Each row is a point. The window is the flat piece filled in between its corners: a triangle in 3 columns, a solid with four corners in 4, and so on. A path goes straight from each point to the next, and from the last back to the first. List the points from which the path goes on through the window.
(in the rows, 128 means zero)

Window (3 x 3):
[[146  88  53]
 [ 91 140 122]
 [127 167 160]]
Path:
(1): [127 145  32]
(2): [111 181 122]
(3): [116 121 161]
(4): [103 110 140]
(5): [ 93 173 110]
(6): [111 187 105]
(7): [158 131 156]
(8): [134  57  59]
Through the window after points: 2, 4

Window, 4 rows:
[[171 125 107 152]
 [ 97 123 174 138]
 [ 58 118 148 148]
 [179 148  95  94]]
Path:
(1): [101 101 151 123]
(2): [ 91 154 182 160]
(3): [165 182  61 115]
(4): [148 101 153  97]
(5): [141 106 142  90]
(6): [161 179  72 131]
(7): [230 190  78 157]
(8): [157  94 119  88]
Through the window after points: 1, 3, 5

Window:
[[156 128  99 121 125  40]
 [ 49 152 114 162 131 146]
 [201  80 137 126  64  51]
 [103 162 119 109 132 162]
 [115 160 179 172 148 167]
 [135 221 119 140  83 141]]
Path:
(1): [100 112  86 179 131 202]
(2): [114 162  97 190 166 215]
(3): [ 72 167 147 106 104 137]
(4): [ 89 216 192 130 125 154]
(5): [138 169 118 154 110 143]
(6): [117 134 101 164 126 118]
(7): [ 81 169 152 105 130 103]
(8): [104 165 145 126 124 121]
Through the window after points: 4, 6, 8

Window:
[[122 133  96  91  96  57 168 110]
 [198 149 130  47 141 143 141 100]
 [154 178 173 211 142 129 129 113]
 [114 207 134  93 210 124 148 178]
 [146 103  99 135  99 200  74  76]
 [126  87 119 149  92 138  88 187]
 [ 95  75 164 100 117 177 128  57]
 [139 124  49 124 113 114 189 249]]
Path:
(1): [129 134 108 128  92 143 137 146]
(2): [125 181 130  94 109 107 152 156]
(3): [126 120  84 111 156  95 162 144]
(4): [186 124 109  92 153 125 141 103]
(5): [164 170 151  72 123 153 132 122]
(6): [123 137 112 117  35 157 109 188]
(7): [130  87 122 149 127 130  98 167]
(8): [189  96 111 185 137 112 112 131]
(9): [106 144 139 139 104 146 122 174]
(10): [ 87 218 160 114  91 169 111 110]
(11): [149  81 124 109 144  83 146  76]
(12): [121 104 109 122 174 105 108 122]
(13): [133 136 104  98  63 116 161 101]
(14): [145 170 116  68  86 157 104 183]
(15): [177  97  79 174 169 113 167 124]
(16): [118  99 106 136 134 130 123 147]
Through the window after points: 2, 4, 6, 8, 12

Window:
[[180  96  93  90 147  81 148 145  83]
 [115  96 148 152 103 150 122 142  91]
 [142 119 106  97 156 149 150  99 171]
 [133  79 249  96  98  71 145 116 164]
 [115 138  92  66 111  98 135 135  99]
 [114 114 129 155 103 136 112 142 173]
 [164 106 126 151  95 156  67 139  93]
 [106  88 129 149 174 125 111  77 167]
 [142 180  81 135 144 145 118 137 117]]
Path:
(1): [143 122 123 151 107  98 115 106 142]
(2): [137 102 116 111  89 122 133  68 118]
(3): [134 136 111 109 148 125 118 142 139]
(4): [133 106 103 119 148 133 102 138 143]
(5): [129 141  94 134 104 142 124 111  92]
(6): [148 127 113 149 133 100 162 100 151]
(7): [122  95 133  48 133 121 114 160  92]
(8): [121 117 136 106 138 122 131 144 147]
(9): [154 109 114 133 121 148 135  94 121]
(10): [129 135  94 112 131  98 135  53 139]
(11): [136 114 128  76 116 119 123 208 106]
(12): [119 106 135 121 149 148 116 146 101]
Through the window after points: 8
